Every row gives one point. Before rounding, the points of a table are all equally far from one centre. They may lie mostly on one side of it. Write the centre, to within rounding.

Points (10 x 3):
[[-55 -36   1]
 [-55  39  44]
 [ -8  46 -80]
 [-39  80  21]
 [-79  37 -54]
 [ 13 -24 -53]
 [-36 -40 -41]
 [-23 -39  16]
 [-58  65 -58]
 [ 44   7  -3]]
Centre: [-22  23 -16]

Points:
[[ 15  -6   8  86  34  14  -9  36  47   6   7  46]
 [ 52 -20  29  58  21 -17  -9  -6  34  19  -4  59]
 [  4   3  54   9  28  16 -19 -23   4 -21 -52  27]
 [ 47   7  16  62  -6 -23   4  19  71  11 -22  38]
 [ 31  30  22  41  34 -41 -35  -8  69 -22  14 -26]
 [ 28  15  43  52  68 -15 -25  -9  37  12  17   1]
 [-13  -1  -5  67  70  -5 -38  16  34 -40  10  46]
 [ 15  -2  26 -12  45   3 -49  13  28   9 -40  21]
 [ 31 -27 -12  41  29  38  28  51  -9  12   7 -21]
 [ 16  10  19  50  39  -4  11   3  47 -32  34  93]
 [ 86   9 -11  12  31  48 -34 -30  43   0  21   9]
 [ 46  12   0  47  15  -6 -47   6  23  44  -4  39]
 [ 13 -15  -1   6  45  24  73  28  16 -52 -20  52]
 [ 50 -41  15  58  18 -42 -34   5  -7 -27 -30  17]
 [ 27 -25  32  56  41 -11 -42  25  60  -9  -9  13]
 [  6  -3  12  70  12   6 -48  38  28 -36 -22  62]
 [ 33 -18  35  18  57  16   7  52  74 -37  23  11]
 [ 79  22  -1  34  26 -44 -11  21  25  10 -58  27]
 [121  17  -1  41  -5  -1  12  -5  45 -14   0  42]]
Centre: [ 38  19  -6  21  20   2   2  11  12 -36   4  17]

Points (27 x 24):
[[   0   10  -57   50    5  -37   11  -15  -16  -15  -12   20    3  -61
   -45   47   14   46   49    2   38   26   -3  -91]
 [  20  -62   21   34   57  -57   19   -8    2   -2  -40   46  -26   17
   -34   17   12  -15  -34   -7    8   25   26  -72]
 [ -12  -61   20   35    6   -3   21  -44  -80    8    4   30  -37  -41
   -37    1    0   10   38   -5   31  -21   49 -121]
 [ -17    4   13   58   54   -1    1   17  -28   11  -18   34  -35  -45
   -64    7   15   53   30  -21   47  -75   -2  -83]
 [  41  -64  -11    9  -43   26   15  -44  -69  -44   22   41  -36  -43
   -33   25  -14  -11   31  -13    4  -22    9  -47]
 [  45  -14  -16   30   55  -54   19  -58  -26  -26  -20   25  -14  -22
   -81   74  -12  -15   22   -8  -14  -32   12  -19]
 [  10  -11   18   40    3   46  -49  -50  -52  -32  -18   50   -2  -65
   -20   50   12   15   11    0   12   -6   29 -101]
 [  10    1    8   54   14  -46  -51  -36  -47   41   -2   60  -56  -64
   -12  -21   14   45   49  -22   -4  -17   23  -81]
 [ -13   28    7   19   18  -44   30  -55  -34   -1  -11   25  -21  -38
   -21   42   49   44  107  -35   22    5   18  -51]
 [ -36  -30   41   30  -18  -40  -18  -35  -19  -18  -19   79   -6  -46
   -25   37   -7   21   16  -11   12    2   20 -115]
 [  35  -19   23   -1   20  -90  -18    5  -64   19  -17   57  -22  -36
   -55    7   15   -9   10  -28   -6  -30   29  -66]
 [  20   23   21   32   30   16   -1  -32    4  -23    4   30  -11  -43
   -69   32  -23  -40   55  -17  -17   38   69  -27]
 [  29  -49  -27   45   18  -45  -28  -42   20  -13   28   66  -15  -48
   -37   51   57   -7   -3   -2   39  -22    2  -81]
 [  27  -73  -10   46   39  -16  -31  -56  -11  -26   22   43  -46   16
   -74   34   18   -7   -6  -41   10    1  -28  -81]
 [  30    2   47   20   16   15   23  -41  -25  -29   13   41    4  -40
   -56  -51    0   40   -5   -4   -6    2   33 -103]
 [ -45   -2   -1   83    7  -56   24   24  -10  -25    9   75  -13   11
   -55    9   21  -12   29  -14   37   -6   11  -86]
 [  42  -23   19   59   -4    7   17  -20  -55   30   43   45  -45  -12
   -23   13   28    7   49   13  -56    8   18  -86]
 [  -8  -29   18   52   58  -29   -5  -40  -23  -30  -12   74  -17  -74
   -44   66    4   24   33   -5   26   53   -9  -38]
 [  17  -10  -18    1    2   29   16  -41  -44  -31   21   56   43  -66
   -44   50   -8  -21   65  -37   11  -47    5  -15]
 [  -5  -39    0   10   50  -33  -20  -42  -21   -3   17   55   54  -45
   -20  -12   18  -24   48  -84  -10  -29   51  -72]
 [  32  -39   22   36  -12   30    6  -36  -58   -1   55   23   -8  -30
   -33   -2   -8   29   70  -10   42    0   46 -111]
 [ -18  -24  -35   59   23  -73  -13  -38  -31   -6   10   97  -51    4
   -74   38   39   43   29  -51   26  -12   32  -46]
 [ -12   11   49   57    5   26   -4  -39  -24  -45  -48   35  -56  -41
   -46   35  -17    0   32  -12    6   31   23  -49]
 [   5   12  -12    0   29  -33   29  -51   -8    4   -5   70  -52  -25
   -13   37   39  -13   84  -29   44  -39   29  -50]
 [  46  -30  -17   15   20   -6    2  -44  -58    4   35   36  -28  -37
   -65   37  -28  -37   27  -23   17    6   13 -101]
 [ -12  -18    7   48  -30  -13  -60   -5  -27  -32   46   70  -18  -28
   -48  -11   31    5  -14    0   40  -41   55  -98]
 [  26  -54    1   80   33   30  -21  -13  -12  -25   16   26  -18  -18
   -96    7   48   40   32  -23   18   -3  -19  -80]]
Centre: [-12 -16   0  30  20  -8 -10 -27 -27   3  21  23   0  -3 -22  12   9  22
  11 -12  14 -10  23 -20]

Points:
[[ 70  27  14 -15  11 -21  50  23 -27 -13   3  -1 -54  70  32  13  35  -5
  -27 -43  51 -44 -53  68]
 [ 37  58  18   7  13   4  55 106 -20  37  30 -25  22  41   2 -30 -46  15
   44 -44  77  18 -28  57]
 [ 86  -6 -29 -49  40 -39 -15  78 -13  -3   2   4 -35 -11  17  29 -28  17
   16 -45  58  20  -1  23]
 [-12   8  43 -23  17 -17  14  -1 -31  44  -2 -36 -42  44  40  -8 -26  81
   14 -53  86 -26 -35  38]
 [ 16  47   5  51  20  48  25  65 -55  -4 -48 -21 -59  -4  22   0  12 -19
   -1 -18  74 -13 -25 -11]
 [ 40  66  51 -23  52 -11  81  32 -12 -10 -19  -2   2   4  40 -11  64  -4
  -13 -22  89 -27  21  70]
 [ 11  77 -12   2  -4  13  13  70  28  30  26 -32 -46  23  22 -38  11  67
   -9 -36  79  28 -50  42]
 [ 30  66  22   4  37  -7  42  47 -55 -37   4 -52 -63  36  33   7   0  -6
   21 -22  96   1 -43  53]
 [ 54  62  17 -40  11  22  12 -17 -52   7 -21 -47  12  27  20  14 -34 -25
   42 -52  79 -19 -18  42]
 [ -9  62  32 -17  42 -21  13  91 -33  16 -18 -45 -40  21  29  -2  20  11
   13 -59  47  32 -48   3]
 [ 23  42 -17 -40  77  -6   2  36 -23 -16 -31   9 -61  35  18  19  -2   1
   -4 -28  82 -23 -65  43]
 [ 51  24  37 -40  38  45  29  38 -69  23   0 -26  -9 -22  26  15   1  48
   46 -64  56  19  -1  51]
 [ 29  31  10 -23  11 -11  57  70   7  28 -72 -33 -67  50  26  24  17   3
  -14   9 104  -8 -16 -22]
 [ 24  43  81  -1 -15  13  54  62  18  27 -36   1 -28  29  54 -10  -6  -7
  -38 -60  84   7 -16  16]
 [ 84  36  -7   4  23 -19 -29  33  18  19 -93  32  -5  39 -12  46 -18  12
   24  -6  62 -14 -10  36]
 [ 34  28  18  -7  60  -1  38  28   5  16 -33 -35 -14  32  27  50   9 -33
   19  -8  40 -23 -92  24]
 [ 52  68  26 -40  11 -42  32  56   2 -12  -8 -16  23  14  22 -10  24  21
   50 -58  59 -10 -75   7]
 [  8 -10   8   5  40  36 -15  28  10  31  31 -39 -48  26  47  44 -40 -38
   29 -32  40  -5 -30  46]
 [ 71  61  29  14  43 -17  30  61 -55  18  -8  37 -35  27  28 -48  26   2
    0 -32 113  -6  35  21]
 [ 35  15  23 -26 -17   7  36 110 -20  -4 -29 -41  -3  46  36 -37 -12  -7
   34 -41 110 -32 -27  -1]
 [ 31  39  -4  -3  -4  24  42  65 -48  68   4 -30  -2  19  -2 -23 -37  41
    7 -83  81 -35 -17   2]
 [ 25  38  50 -20  39 -17  20  69 -46  -5 -11 -47 -55  73 -16  17  22  65
   40 -53  61  -6  -8  53]
 [ 53   2  17 -10  40   7  28  41 -19  -8 -10  24 -94  16  14  -2 -22   5
   26 -58  66  15  -1 -25]
 [ 22  26   2 -10   4 -60  39  37 -27  -4 -48 -59  -8  32  41   3 -25  22
   27 -82  56  34 -18  32]
 [ 45  39  12 -11  19  -6  31  66 -27   3 -75 -66 -41  49  16 -25 -55  -9
   19 -34  67   2 -24  52]
 [  7  32  -3  -3   0  34  61  75  11  -5 -25  30 -44  19  16  -2 -46  42
   -2 -75  41 -31 -26  10]
 [ 80  26 -30 -11  51  -6  47  38 -51  18  21 -29 -11 -10  54 -13  17 -17
   42 -29  57 -13 -47   7]
 [ 73  51  38 -24  -6  46  33  76   5 -25 -49 -11   6  22   9  16 -11  -7
   16 -13  69 -58 -38 -14]
 [-16  26   3 -17  11  31  47  38 -44   7  20 -54 -10  40  34  -7  16  16
   18  -2 121 -18 -79  34]
 [ 59 101 -29   2   8 -31  23  38  23  35 -37   1 -10  12  25  -4  32 -36
   47 -19  74  42  -3   8]]
Centre: [ 21  20  12  -5   1  -7  16  38  -6  18  -4  -5  -9  19   5   0   8  12
  13   1  55 -10   4  35]

Points, 28 rows:
[[  78  -26  -76  -25  -32  -25   54  -10   53  -20   45   46  -88   43
    40   -3   -7  -14   35   35  -32   78   15  -13]
 [  -2  -10  -79   46  -18  -27  111  -67   22  -26   80   34  -23   13
    13  -11   -7  -60  -16   64  -25  106   30    5]
 [  50  -18  -49    3   35  -71  112   -4   27  -38   25   68  -14  -44
    74  -37  -32  -66  -27  -12  -58   78   26    6]
 [ 101   -1  -54  -22   -8  -48   95  -44   64   14   38   -1  -47    5
    14   -8   37  -52  -29   19  -22   32   41   -5]
 [  63  -76    2   60  -62  -12   78   -5   11  -33   38   41  -92   20
    67  -34    6  -33  -22    7  -24   42   28  -13]
 [  47   44 -107   33  -43  -41  107  -43   22    5   49   62  -30   42
    35  -10    9  -21  -19    4  -34   12    7  -36]
 [  54   16  -50  -14    1  -36   97  -72   27  -31   22   39  -46  -11
    30   62   14  -95    1   44  -31   54   40  -23]
 [  48  -31  -30   59   -8  -58   75  -43   36   11    8   51  -63  -10
   -20  -50  -35   18    1   41  -59  120   17    0]
 [  41  -23  -22   15   29  -74   63  -23   40    9   16   -9  -69    4
     6  -54  -37  -44  -53   76  -62   68   80    6]
 [  34   53  -31   22   26  -59   18  -45    0  -65   32   39  -51    9
    15  -33  -16  -28    0   15   -6   49    9  -57]
 [  20  -23  -41   47  -51  -63  105  -28   66   -7   70   87  -50   28
    44  -15  -18  -29   27   -3  -33   43  -10   35]
 [  63  -66  -44   18    7  -52   78    2   55  -17  -29   37  -78  -20
    58  -39  -23   -1   27   92  -57   60   40    1]
 [  13   13  -75   13  -31  -36  105   -8   42  -63    2   44  -43   22
    52   63   27    3  -29    9  -27   76   69    5]
 [  44    8  -42   51  -18  -93  111  -25   20   16   46  -20  -11    7
    19  -65   37  -34   29    5   32   69   73  -34]
 [  62  -30  -32   39    1  -68  118   33   28  -15   41  -21  -83   27
    37   11   -2  -34   10   34   21   57   39  -18]
 [  71   -5  -38    8  -19  -18   79  -76   53  -33   54   47  -65   54
     6   25  -20  -16   42   36  -49   86   27  -30]
 [  41   11  -28   20  -44  -40   26   -2   -4  -23   43   -4  -85   16
    62    6  -47  -46  -18   36   -4   20    1    5]
 [  94   29    0   53   35  -15  100  -27    3   34  -21   63  -44  -25
    12  -23  -17  -27    3    7  -16   97   62  -23]
 [  33  -40  -49  -35   31  -56   94  -64   12  -28   72   30  -45   31
    86  -28    7  -63  -28   63  -15   29   51  -16]
 [  57  -77  -79   58    4  -10  105  -74   43  -11   39   10  -95   -8
    16    0    2  -38  -23   22  -10   38   36   -1]
 [  75  -25   17   25  -23  -44   95  -45    0  -74   33   17  -32   38
    34  -17   -7  -51   51   54  -37   26   30  -66]
 [  23   -7  -16  -24  -21    3   56  -13   57   13   49   20  -39   -5
     0   93   15  -61   44   -6   -3   83    8  -43]
 [  27   15  -82  -27  -37   12   64  -35  -16    3   41   77  -42  -40
    14    8   42  -41   57   31    1   37   36   16]
 [  47  -32   -2   43   32    0   65  -87   27   58   39   24  -53    6
    16   33   -5  -10   59    7  -25   -2    4   12]
 [  34   12  -43    5  -25  -25   96  -59   10  -56   52   62  -77   57
    13   56   -6  -62    4   20  -25   52   74  -35]
 [  16   -7  -35   59  -17   20  114   12   -7   41   -6   55 -102  -38
    16  -25  -44    9   19   45  -46   41   13    6]
 [  74   -3  -19   32   13  -13   35  -27   53    1   59   -7   -4    4
    39   41   39   14   16   40    8   62   -2  -31]
 [  18  -76  -47  -49    3 -103  107  -18   56   35   47    1  -45   -7
    42  -23  -70  -33   39   63  -39   53   10  -21]]
Centre: [ -1 -35 -30  13 -14 -25  68 -20  28  13  18  38 -10 -10  29  -7 -28 -18
  10  11 -22  33  67 -43]

Points:
[[ -30  100   30   31  -38   20  -17  -37   52   32  -39   24   25   39
   -29   -2  -79    2    2  -19   80  -94    2    6]
 [  17   52   30  -34   -3   81  -19    5   50   11  -47    5  -31   61
   -39  -29  -18   77  -65   60   76  -58  -39  -20]
 [  -4   33   54    2  -55  -17   25   -2   17    4  -53  -40   -8    8
  -107  -27  -43   50  -37  -27   31  -63  -28    6]
 [ -48   36   19    4   -6   55   44   63   21   10  -56  -28  -20   40
   -33  -71  -44   56  -25   -1   80  -39  -27  -32]
 [ -19   67   77   40  -17   33    8   -9   47   60  -64  -27  -11   46
   -48  -33  -36   42  -58   14   83  -50   -7   16]
 [ -44   19   41    0    3   36    1   -4   46   -5  -83  -29    7   -8
   -64  -18  -38   64   -9   42   91  -42  -55   -9]
 [ -65   60   22  -24  -37   28    7  -13   61   41  -75   10   16   30
   -56  -39  -49   37  -12  -23   32 -113  -31   26]
 [ -30   46   23  -17  -47    9   48   -6   62   26  -41  -20  -12   75
   -53   -1  -18   32  -47   30   80 -101  -15   13]
 [   2   51   50  -23  -53   12   18   -1   30   50  -72  -62    1   52
   -73  -37  -57   39  -41  -43   63  -65    7    1]
 [  -7   59   54  -18  -44  -22   18   23   30   44  -72   -5   10   73
   -81  -56  -36    0  -80  -16   57  -67  -36  -16]
 [ -42  104   61  -23  -71   13   22  -23   20   16  -65    3   39   26
   -71    4  -64   26  -52   32   55  -77    5   31]
 [ -33   50   25  -24  -21   47    6    5   31   72  -95  -76   24   21
   -71  -22  -21   29  -38   30   69  -43  -24   -3]
 [  -8   93   29  -16  -38  -20   27   -9   60    8  -74   36   30    1
   -69   20  -53    0  -43  -11   98  -50  -18  -12]
 [ -29   43   -5   10  -30   14   43    2   56   40  -75  -45  -21   51
   -47  -19  -36   50  -65  -14   46  -84  -20   27]
 [  19   70   27  -22   -5   15   -2   37   11   19  -56  -52  -34   19
   -88  -29  -46   47  -14   24  114  -61  -15  -44]
 [   9   74   38  -40  -45   14   22   30   55   17  -76   -3  -21   74
   -51  -10  -21   50  -58  -20   63  -52    5   38]
 [ -30   33   30  -60   14   22   28  -34    6   54  -69   25  -32   25
   -57  -10  -87   72  -12   11   64  -98  -34   -7]
 [ -12   -1    6  -18   36    7   49  -17   56   62  -68  -26   19    1
   -50    0  -30   68   10   36   76  -60  -15  -32]
 [  17   79  -11  -20    5   75    6   10   64   21  -39   -4   33   -7
   -99  -44   -6   72   -6  -15   62  -63   23   -3]
 [   4   79   16  -15  -24    0   -2   30   62   29  -78  -51   24   86
   -57  -37  -21   46  -33    0   83  -88    8   -5]
 [ -10   56   39   26    1   23    2  -16    3   13 -111  -28   40   80
   -62  -59  -45   58  -13   37   68  -93   19    6]
 [   6   87   15    3   -9   66    2  -33   35   22  -43    8  -24   58
   -76  -33  -33   89  -53   12   58  -24    7  -10]
 [  17   45   52  -23  -54   49    5   21   17   24  -68   -4   21   73
   -74  -22  -32   65  -58   15   73  -86   16  -33]
 [ -12   65   31   -1  -20  -33  -43   42   25   37  -60  -64    7   51
   -62  -15  -29   14  -13   -3   68  -89  -13  -32]
 [   0   94   24  -12  -18   40   -8  -13   -1   72  -80  -11   -9   17
   -59   21  -36   53  -64   -6   82  -79   22  -25]
 [ -12  121  -22  -23  -65    2  -44    0   44    0  -56    5    7   40
   -35    5  -14   25  -60   -5   86  -47  -21   25]
 [ -47   57   23  -14  -31    1   -7   38  -21   67  -67  -24   52   56
   -47  -29  -15   64   18   -8   41 -100  -16    2]]
Centre: [ 18  53  14 -32  11  13   9  -9  -5   6 -24  -4  32   8  -4 -44 -36  11
 -34  17  43 -59 -11   9]

Points, 31 rows:
[[ -13   31   31   57  -70  -37   42  -21  -10  -82   40   48   71    1
    36    0   17   20   39  -19  -55  -50  -53   -5]
 [  58  -24   14   74  -25  -56   90  -53   63   -9  -21  -45   44  -42
    39  -11   -3   43   14   30  -67  -25  -40   54]
 [  -2   45   88   65  -50  -31   97  -32   31   12   11   33   65    6
    45   26   73   33   15  -20  -67  -10  -21   58]
 [   5   31    3   74  -25   13   27  -15   39  -24   35   68   47  -13
    22   67   24  -12   53   -1  -66  -37  -27  -39]
 [ -33   48    0    5  -52  -21   78  -33   -2   -2   47   27   76   22
    24  -27  -29   -9   14   13  -67  -33  -74  -18]
 [  14   -3   74   94  -20  -13   41  -25   19  -44    9   60   66  -27
    31   33   58  -23   67   14  -91   29  -29   21]
 [  18    9   22   56  -43  -36   91  -36   66  -25  -18   18    8  -16
     5   41   31   30   -6  -14  -97  -48  -56  -16]
 [   6   84   48   60  -28  -35   97  -17   23  -37   39    0   86  -65
     0    7   61   32   56   -9  -63  -16  -31   29]
 [  -4   -4   71   65  -17    9   12  -72  -10  -61  -14   56   28   37
    27   29   43   24  -14   37  -79   -6  -43   48]
 [ -15   63    9  121  -22  -26   38  -95   18  -38  -10    0   41   -9
    27  -32   26   -5   58  -23  -90  -16  -40   64]
 [  -2   19    4   40  -96   13    7  -50  -17  -26   11   40   59   52
    20   19   87    6   46   -8  -69  -55  -63   14]
 [ -40    3   39   54    8  -51   28  -41   14  -35   -9   20   18   17
    43   52   71   11   11    6 -118  -61  -31   12]
 [  14    8   48   87  -42   26   57  -30   46  -44  -13   49   51   -4
     7   22  -14   25    9  -53  -49   -7  -45   24]
 [ -42   49   -5   58    5  -51   61  -68  -34  -12   19   35   29  -38
    47    0   -8   13    6   63  -63    0  -50   53]
 [  -7   37   11   63  -10   12   52  -18   32   12   48   27   71   26
    20   47   32  -12   33  -10  -86  -69  -56   36]
 [ -22   27   65   39  -20  -14   35  -96    5  -27   17   39   79  -44
    30   53   33   -2  -28    0  -67  -64   -4   -4]
 [  22   53   58    8  -37  -23   32    8   39  -22  -11   43   -9   44
   -20   28    0   20   22  -54  -59  -54   -2    9]
 [  -9   18   45   59  -25  -59    8  -85   48  -34  -28   48  -23  -28
    18   26   31   68   24  -10   -2  -22  -54  -20]
 [ -26   46   78   47  -11  -14    3  -42   13    2    4   31   22  -19
    62   52   59   65   20   36  -76    3  -19   -6]
 [  36   72   26   13  -46    1   84  -64   27  -32   20   41   69  -33
    60   37   42   37   55  -11  -26  -12  -25   26]
 [ -25   21   56   28  -52  -19   44  -18   56   -4   63   19   74  -10
    31   28   58   40   43  -10  -69  -79  -16  -28]
 [ -35   25   37   80  -18  -55  -40  -69   46   25   55   22   39  -71
    40   33   28   27   14  -11  -59  -15   38    3]
 [ -41   55   61   80  -23  -16   25  -52   29  -28  -14   12   66   51
    -1    7   16   25    1  -58  -72  -15  -72    7]
 [  15   33   33   55  -12  -44   51  -78  -11  -18   41   14  101    9
    71   41   68   -5   29   22  -97   44    8  -29]
 [ -36   16   49    8  -37  -53   -6  -49   48  -34   12   43   77  -28
    45   26   15   37   22  -18 -112  -49    1   -8]
 [ -20   40   42   52  -50  -30   27  -54   30   -2   47   72   61  -15
   -10   28   65   71  -27  -44  -26  -13  -63   43]
 [ -18   46   41   39  -58    6   44  -63   27  -35  -35   10   76  -20
    53   39  106   58   40   14  -86   15  -11  -21]
 [ -21   64   30   54  -44   25   22  -98   45   31   12   18   44  -21
    71   17   -5   12   -7   14  -59   18  -30  -21]
 [  49   16   33   37   -5   17   27  -10   -6  -55   38   -3   43    7
   -26   52   11    3   27  -48  -13  -69  -33   10]
 [  35    1  -23   55  -19   19   35  -63   18  -29   16   -4  101   13
     3   33   26   34   95  -18  -26  -32  -69   26]
 [ -29   50   62   59   -7  -37   74  -88  -12  -24   36  -17   47  -25
    -1   41   -1   10   29  -13  -40  -35  -39   24]]
Centre: [  6  13   0  29 -15 -36  16 -31  32  -5  -7   4  53   1  -9 -35  60  -8
   5  19 -20   4   6  13]

Points (30 x 24):
[[  18   24  -94  -40  -10   25   -8  -44   25  -49   -4   15    5   12
   -34   58   27   36  -45  -17  -20   23   23  -26]
 [  37    6  -80   -3    8   48  -22  -27   42  -21  -14   37   21  -13
   -49   41   66  -16  -27  -26   -3  -11   32  -21]
 [  34   24  -55  -33    8   25   -5  -23   33  -11   19  -12   41    6
   -37   48   82   32  -49  -31   -3    8   44   10]
 [  24   40  -62  -70  -18  101    8  -12   30   -7  -30  -14    6   -9
   -51   11   60   13  -42  -25   -3   12   24   -7]
 [  15   11  -16  -36   20   77   14   -2   31  -10  -27   33   53    3
   -33   41   62   -8  -87   -8  -18   28   20    6]
 [  35   36  -65  -37    7    3   -3  -45   70  -26  -30   11   46   -4
   -61   27   41   23   -8    2  -16   22   28  -45]
 [  21   35  -91  -29   -5   35   22  -35   51  -15  -16   28   19   -6
   -28   57   46   29  -61    8   18   15   68  -20]
 [  13   56  -52   11    6   56   -3   -8   37  -14  -14  -20   16  -27
   -46   57   79    2  -46  -13    8    6   26  -35]
 [  43   53  -50  -43   38   24   -5   16   24  -37  -17   27  -32    1
   -56   52   35   26  -54  -11   19  -48   59   -8]
 [   5   41  -95   19   -1   56   -8  -14   41   -7  -21  -12   36    8
   -32   56   21   42  -50  -27   40   14   55  -26]
 [  11   23  -86  -38    6   48   -2    1   11  -40   24   28   37  -21
   -40   56   47   44  -60   -8  -20   13   23  -20]
 [  16   62  -85  -22   29   28   -7  -26   24   -2   13    1   34   28
   -45   41   45   21  -14   -4  -12    5   66  -32]
 [  -1   23  -36  -49   22   38   -2  -22   28  -37  -13   16   32    1
   -51   21   87   -7  -50  -10  -14   10   35   26]
 [  28   27 -121  -20   22   77   -7    0   22  -25   -9   -6   -5   10
   -17   54   28   32  -17  -22    3   24   41  -39]
 [  46   20  -94  -22    8   43   10   13   63  -31  -33   29    7   22
   -79   19   63   -6  -20    0   10   24    8  -45]
 [  10   29  -70  -50   53   74  -13    9  -18  -11  -24   35  -19    6
   -51   61   27   -3  -55  -29   14   30   23  -31]
 [  46   38 -102  -12  -18   29    1   -9   29  -50  -18    2   16   21
   -45   18   21  -24  -23  -69    4   20   12  -19]
 [  31   41  -56  -28   31   46  -10  -31   -7  -33   -6   67   18   37
   -28   55   38   17  -64  -12   11   34   52  -18]
 [  24   48 -100  -48    3   88   -7   19   52  -30  -11   -8   24   -9
   -49   46   27   23  -37  -18   -5  -18   22  -11]
 [   1   44  -94  -31   20   36   -6   -8   59  -32  -21   12   50    3
     3   39   39   11  -41   -2  -17   34   53  -18]
 [  47   53  -72   -2    9   61  -31    5    7  -11  -43  -10   42   11
   -38   23   36    6  -54    7    2   22   12   -9]
 [  24   12  -71    0   -5   40  -12  -13   33   -2  -17   14   58  -20
   -52   42   44  -32  -37   -8    8   37   48   11]
 [  19   -8  -97  -35   40   60   24  -21   31  -18   24   12   29   12
   -42   67   49    0  -40  -22   26   40   60  -17]
 [  -8   43  -41  -29  -23   29  -12   -7   48  -12   -8   33   -5  -10
   -55   50   78   -5  -67   -3   40   38   55  -56]
 [  17   31  -59  -26   -7   68    6  -18   46  -19    0   -1  -48   37
     4   64   65    0  -48    4   -3  -20   40    9]
 [  10   64  -76  -10   -1   24    0  -12   12  -28  -22   10  -19    7
   -59  -19   40   -9  -18  -23    5  -11   55   21]
 [  14   55  -74   -3   17   69    6   -7   30  -34  -43   21   11  -18
   -74   24   40   17  -42    9   23   18   60  -32]
 [  -6   18  -95  -11  -35   37    2    2   74  -31  -29   55   -5   25
   -50   45   67  -23  -13   12   34    5   29  -41]
 [   0   19  -75    2  -26   26  -22  -39   62   -4  -30   19   40   -5
   -33   55   47   -3  -22  -25   10   -1   27   19]
 [  38   24  -71  -42   16   35    5  -21   54   -8  -38   -3    0   -8
    -7   71   49   -4  -35  -47  -22   -5   17   -8]]
Centre: [  7   9  -7 -35  -1  36  25  16  26 -18   8  15  13  12  -4  16  -1   8
   1  -3  52   2   8 -28]
